Each row is a point. To make a cloud, some directions were put in groups of two or more. Within a group, all points are equally far from the middle, so they leave a hole (a ring in 2 directions, a hollow ball in 3). The other directions are filled evenly. Then the cloud was stretched, turned, moved and blurred a little. How many holes are there, and how many directions does each take, smallest first?
In the rows, zero is written as 128.

Cloud (19 x 3):
[[116 175 102]
 [169 110 138]
 [ 83 106 114]
 [ 81 127  82]
 [ 80 119  76]
 [ 78 155 139]
 [175 149 129]
 [176 149 134]
 [125 189 128]
 [169 117 149]
 [158 121 181]
 [160  91 122]
 [ 87 132 189]
 [ 86 120 160]
 [ 80 115 121]
 [ 93 188 151]
 [ 85 169 135]
 [124 156  63]
 [174  94  90]]
Holes: 1 (2)

Cloud:
[[107 116 145]
 [ 93 115  89]
 [111 132 158]
 [179  81 134]
 [202 125 109]
 [ 82  69  85]
 [151  97 188]
 [175  78 188]
 [181  88 107]
 [177  83 113]
 [ 90  96 167]
 [142 132 139]
 [140  76 153]
 [121 108 132]
 [170 147 173]
 [123 138 110]
 [124 186 143]
 [126  77 147]
 [189 160 162]
 [141 122 170]
 [119  87 116]
 [ 92 127 171]]
Holes: 0

Cloud (20 x 3):
[[155 140 171]
 [179  78 144]
 [187 116 147]
 [116 161 124]
 [156 109  87]
 [177 101 162]
 [123 162 154]
 [142 164 132]
 [179  89 155]
 [172 100 168]
 [189 102 135]
 [ 86 115 110]
 [175  72 121]
 [169  67 122]
 [162 138 101]
 [150  82 173]
 [170  94 168]
 [162 114 176]
 [135  96 181]
 [146 155 162]]
Holes: 1 (3)

Cloud, 31 rows:
[[148 143  97 156]
 [180  87  76 145]
 [154  79 153 139]
 [162 144 137 165]
 [148 159 149 100]
 [ 82 188 119 104]
 [ 90 180  82 189]
 [151 112 111  85]
 [149 156 178 137]
 [ 79 139 115  90]
 [174 111  46 143]
 [111 169 141  90]
 [104  89 129 153]
 [149 141 113  90]
 [ 77 182 102 125]
 [ 90  89 131 146]
 [140  79 134 160]
 [131 138 166 150]
 [138 138 125 127]
 [ 92 150 204 116]
 [ 98 100 164 144]
 [103 178 125 157]
 [154  84 116  68]
 [123  93 191  93]
 [ 94 153 161 118]
 [157  73 146  88]
 [137 161  94 135]
 [ 69 190 150 119]
 [178 113 180  62]
 [119 117  78 103]
 [126  85  83  66]]
Holes: 0

Cloud:
[[172 155 186 115]
 [182 123 105 138]
 [ 76  86 139 153]
 [183 156 129 124]
 [ 73 116 171 115]
 [154 158 104 140]
 [183  75 163 139]
 [ 77 133 167 103]
 [110 166 107 135]
 [173  89 190 147]
 [167 163 174 141]
 [185  80 152 149]
 [153  83 198 121]
 [ 84 112 180 106]
 [101 143 140  73]
 [ 72 139 153 145]
 [147  66 138  90]
 [134 154 167 169]
 [ 97 123  79 110]
 [ 91  66 114 113]
 [165 147 102 139]
 [148 172 143 148]
 [102 143 146  74]
 [126 126 166 182]
 [ 70  91 155 136]
 [163 115  94 150]
 [161  70 139  91]
 [ 76  85 162 124]
 [143 172 128 146]
 [ 97 128 182  92]
 [146 111 171 181]]
Holes: 2 (2, 2)
